Rows are points. The window is the flat piece filled in between its corners: a triangle in 3 columns, a solid with four corners in 4, and so on. A path goes straight from each point to the next, and from the last back to the first. After which points does the path pass through the window?
In the rows, 128 means zero.

Window:
[[139 106 101]
 [ 94 199 159]
 [171 119 108]]
Path:
(1): [135 126 134]
(2): [170 139  64]
(3): [115 178  85]
(4): [197  85 131]
(5): [153 106 154]
(6): [179 135  68]
(7): [ 92 210 133]
(8): [107 175 168]
(9): [169 121 163]
(10): [ 93 150  87]
(11): [123 174 105]
(12): [ 96 179 205]
Through the window after points: 1, 3, 5, 7, 9, 11

Window:
[[137 106 190 127]
 [ 97 127 189 115]
 [102 111 173 164]
 [187 198  83 103]]
Path:
(1): [147 105 153 115]
(2): [128 108 112 114]
(3): [113 173 237  94]
(4): [181 187 153 143]
(5): [151 123  87  96]
(6): [152 133  95  96]
(7): [150 158 197 145]
(8): [192 182 163 165]
Through the window after points: 6

Window (6 x 6):
[[202 137 144  80 204  79]
 [164 121  75 132  76 108]
 [136 126  90  82 236 123]
 [100  69 109 163  78 116]
 [ 86  41 113  80 111 162]
 [113 109 127 134  86 161]]
Path:
(1): [123 160 142  75 154  82]
(2): [191  37 110 168  98 133]
(3): [156  82 119 122 142 137]
(4): [109  96 105 108 136  91]
(5): [ 94 114 104  89 153 115]
(6): [192  59 159 147 144 151]
(7): [142  55 111 165 124 144]
(8): [115 114  90 115  72 103]
(9): [ 75 115 141 102  91  99]
(10): [141  28  86 158 137 167]
(11): [166  80 112 118 157 171]
(12): [142 131 112  98 177  40]
Through the window after points: 7

Window (8 x 8):
[[145  85  49  94 182 139  98 103]
 [116  76  72  88 168 191 142 168]
 [138 134  52 165  64 100  99 159]
 [112 177 169 122 123 179 213 105]
 [160  77 113 159  73  99 134 131]
 [183 131 127 176  87 104  74 172]
 [ 48 139 191  55 139 175 175  98]
 [ 77 146 159  69 180 131 214 138]]
Path:
(1): [137  42  74 177 142 135 102 156]
(2): [141 184  93  89  82 115 131 129]
(3): [155 129  88 106  87 118 142 135]
(4): [108 105  98 170 144 133  98 161]
(5): [129  93 103 159 158 107 118 122]
(6): [172 112  19  58 106 166 120 145]
(7): [158 136  87  96  82 128 104 164]
(8): [ 84  89 126 148 163 125 146 127]
Through the window after points: 1, 3

Window (9 x 9):
[[112 104 157 151 122 110 116 115 112]
 [128 149 129 157 138  98 161  84 148]
 [115 121 130 158 131 153 183 141 155]
 [113 123 124 100 160 118  97 163 156]
 [142 145 131 114 104 106 164 131 133]
 [158 102 117 141 145 124 159  84 111]
 [146 193 146  72 183 159   7 125  67]
 [114 135  87 148 134 128 126 128 105]
 [158 144 129 141 141 124  90 170 147]]
Path:
(1): [133 124 134 145 144 109 163 125 137]
(2): [124 129 113 151 114 125 156 121 155]
(3): [133 160 140 124 139 152  72 119 116]
(4): [131 140 140 111 162 122  96 131  95]
(5): [119 145 145 144 155 124 146 144 113]
(6): [140 120 102 124 113 153  91 117 148]
(7): [139 110 114 105 109 132 117  97 175]
(8): [123 153 153 159 149 108 173 136 117]
(9): [112 153 104 118 162  87 164 170  90]
(10): [146 135 120 144 131 136 115 117 141]
(11): [132 123 116 132 132 138 108 118 125]
(12): [128 139 159 147 184  96 131 121 105]
Through the window after points: 3, 5

Window:
[[138 204  94 166 147  63 162 207 126 175 172]
 [155 140 137 105  60 102 116  65 107 140  86]
 [171 224 115 111  96 139 156 154 138 101 146]
 [103  80 109 146  60 138  99 153 131  96  80]
 [108  58 136 174 123 186  98 112  84 144 117]
 [115 221  52  91 144 128 109 129 143 146 153]
 [135 202 129 115 164  99  96 157 123 109 119]
 [109  37 159 126  99 122 138 107 144 112 131]
 [ 95 113 175 133  46 149  76 142 148 132 134]
 [212 194  77 108 141 117  82 125 162 150 135]
 [ 91  61 142 222  95 119 106  86 126  98 141]]
Path:
(1): [192 171  90 105 143 155 103 126 176 143  41]
(2): [ 65 113 147 147  59  88 106 136  85 101 185]
(3): [155 152 103 125 138 121  98 132  78 109 195]
(4): [131 209 119 117  75 154 166 144 196 133  71]
(5): [ 87 101 153 166 128  98  55  93 194 163  26]
(6): [152 164  94 143  94 141 154 143  68 112 203]
(7): [161 163 100 130  62 117  63  92 138  76 195]
(8): [ 95 111 152 138 125 138 184 174 133 193  58]
(9): [155 181 118 139 119 122 103 125 165 174 105]
(10): [164 144  69 107 135 105 133 166  94  73 204]
(11): [125  36 115 114  67  75 105 104 129 134 167]
(12): [106 140 181 152 152 192 151 135 147 101  81]
Through the window after points: 1, 3, 9, 11

Window:
[[132 128 218  98 145 157 126 249 140 115 129 145]
 [100  75  86 103  83 119 104  46 127  79 111 126]
 [127 156  99  86  53 149 102  76 104 125 120 111]
 [ 91 154  94 116  85  24 145 140 136 128  82 164]
 [122 137 106 149 135 158  80  85  85 115  96 137]
 [141 100 148 139  87 104  82 126  75 125 118  90]
 [162 123 197 114 169 119 141 201 152 180 174 149]
 [ 99 106  89  97 104 134  54 112 134 150  92  96]
 [162 144 185 155 133 142 127 188 187 124 126  98]
 [196 108 183 104 160 148 180 237 147 156  94 125]
 [117 137 101  97 146 130 101 111  95  93 135  63]
 [ 70 112 126 136 101 154 137 107 104 144 115  88]]
Path:
(1): [128 131  63 157 113 153  94 153 121 113 129 105]
(2): [117 121  78 145  95  90 143 131  91 119 148 150]
(3): [101 104 140  71 105 132  78  76 164 105  63  95]
(4): [145 118 206  77 182 124 125 124 104 119  80 119]
(5): [112 132  71 153  35 127 130 178 166 148 163 113]
(6): [112 116 131 145 121 152 138 161 137 113 160 147]
(7): [169 142 179  80 107  93  99 148 129 174  77 105]
(8): [142 117 240  56 128  76 146 139 152 144 108 149]
Through the window after points: 2

Window:
[[172 120  63 143 116  84 172 125 146 139 219  60  76 101]
 [114 128 171  74 136 176  92 152  92 113 125 114  91 165]
 [170 127 113 202 189  86 183 161 116 144 189 133  84 163]
 [186 142 121  29  80  97 103 108 243 227 102 135 137 106]
 [100 103 114 124 141 147 142 123  87  63 180 185 134 153]
 [101 165 189 129  62 177  45 112  91 149 152 149 180 197]
 [121 122 147  45  87  32 146  63 180 231 109  91 120  96]
 [144 130 170  80  67 159 134  84 145 140  84  94 195 197]
 [164  96 169  91 164 117  82 101  80  45 205 148 105 212]
 [127 142 184 150 148 187  61  64  91  78 119 123 175 142]
 [211 144  87 144 121  78 176 125  62 126 165 142  66 115]
 [121 149 189 126  28 106  72 135 192 123  64 125 149 154]
 [182 134 111 117 182  61 174 176  70  99 220 104 139 100]
 [182  43  76 156 162  84 131 155  60 125 182 112 114 129]]
Path:
(1): [125 163  69  99 169 111 110 133  96 124 168 113 154 184]
(2): [170 109 146 121 115 110 145 109 117 148 157 121 108 125]
(3): [172 108 137 105 123 125 140 142 110 129 187 132 107 124]
(4): [144 162  68 107 159  37 108  60 178 191  76  88 153 160]
(5): [117 137  96 120 150 116 111 108 131 126 127 104 147 178]
(6): [174  88 197 101  58 100 118 119  88 171 176 144 117  99]
(7): [149  91 173 125 149 159 155 103 106 109 229 129 127 132]
(8): [125 152  82 106 113  69 119 148 108 113  90 143 142 163]
(9): [119 139 120 130 137 121 112 112 100 116 151 142 134 173]
(10): [161 112 182 117 103 142 120 121  85 105 152 109 120 137]
(11): [159  87 174 152 118 167 189 135 113 127 181 108 107 110]
(12): [128 166  62 118 129  49  77 109 115 114 157 114 123 183]
Through the window after points: 5, 7

Window, 14 rows:
[[175  84 143 150 108 124 112 166 149 102 105 169 165  97]
 [154 136 159 140 178  96 190 133 120 123 113 141 114 120]
 [197 108 137 121 119 113 113 122 145 100  70 120 100 172]
 [132  75 171 145 158 102 131  95 164  20  92 114 116 114]
 [127 109 100 167 149  79 152 146 188  96  50 152 112 128]
 [ 84  75  93  76 162  65 166   7 184 184 192 132 165 169]
 [ 49 151 104  75 124 125 175  41 160 140 173 176 168 203]
 [139 170 112 127 101 194  77 129 173 135  98 108  85  59]
 [ 73 116 113 112 117 195  97 151 111 149  59  63 129 103]
 [115  97  83 128 134 113  79 136 101  92 134 137  79 116]
 [ 73 177 173  87  61 103  90 194 138 121  48  52  97  67]
 [156 135 131 171 178 108 126 172 186 108 155 118 148 179]
 [ 54 114 159  91 200  94 131  31 190 211 175 213 154 217]
 [131 135 162 217 101  98 125 108 141 132  99 123 125 138]]
Path:
(1): [144 129  70 127 169  99  91  54 141  92  86 141 158  68]
(2): [149 195  95  85 141 110 126  95 103 159  78 123 189  39]
(3): [104  57 141 155 113 131 103 136 190 101 138 134  94 194]
(4): [126 103 119 133 136 142 133 143 159  93 122 127  94 148]
(5): [115 137 120 142 161  58  71 104 101 133 119 125 163  98]
(6): [128 168 127 108 147 116 124 114 147 112  97 117 174 113]
(7): [ 84 100 155 125 104  99 134 150 150 142  97 108  66 124]
(8): [101 131 129  80 139 151 191 168 194 126 174 131  99 134]
(9): [ 96 107 121 158 141  82  68  56 124 145  85 136 167 134]
(10): [106 144 138 121 128 106 112 110 140 105  79 104 169 102]
(11): [132 105 122 128 122 133 144 147 149 126 123 106  75 128]
(12): [ 64 101 189 133 114 136 172 199 173 176 107 127  82 219]
Through the window after points: 4, 6, 12

Window, 14 rows:
[[ 87 114 100  72 151  92 223 116 142 171 180 150 134 236]
 [144 168 128 163  76 108 186  82 108  94  95 164 148 101]
 [144 143 112 163 132 140 154 115 193  84  79 222 146  96]
 [146 156 157 124 141 160  98 143 135  92 157 128  91 115]
 [121 133 106 130  67 132 134  96 205 100 108 145 152  49]
 [115  85  64  84 156 163 186 107  93 169 140 111 181 218]
 [ 77 181 125 149 148 116 101  99 163 128  90 151 133 111]
 [168 138 136  88 191 119 135 100 120 168 138 133 100  91]
 [138  94 142 175 151  87  81 116 136 125 147 151 101  99]
 [104  76  82  45 130 118 185 134 123 181  86 119  99 249]
 [107 119  30  75 140 130 174 144  85 204 166 152  94 208]
 [144 137 168 144 113 160 109  89 144 180 140 174 113 123]
 [122 119 163 108 145 128 107 199 121 177 125 137 142  93]
 [ 87 119 135  84 116 118 102  96 137  91 109 212 142 101]]
Path:
(1): [152 146  81  89 108  52  79  83 149 157 166 151 122 123]
(2): [130 145 111 101 136 129 131 126 133 164 147 135 176 150]
(3): [103  95 116 121 134 127 171  99 135 150 110 183  68 136]
(4): [ 79  96  99 111 148 126 168 114 123 173 127 157 100 148]
(5): [176 156 114  64 116  98 150 133 148 144 143 146 177 194]
(6): [179 130 132  71 128  78 109 129 147 144 107 148 172 143]
(7): [ 86 131 100 162 124 166 187 106 135 142 142 145  93 133]
(8): [111 125 125 141 147 147 148 100 128 146 139 169 101 113]
(9): [147 177 123 102 117  90 113 120 144 120  90 122 165 136]
(10): [172 152 107 122 112 120 111 117 138 138 136 160 148 123]
(11): [ 86 134 132 128 124 138 136 115 173 111 108 142 120  90]
(12): [125 105 136 124 150 163 170 128 124 141 117 151 121 130]
Through the window after points: 8, 10
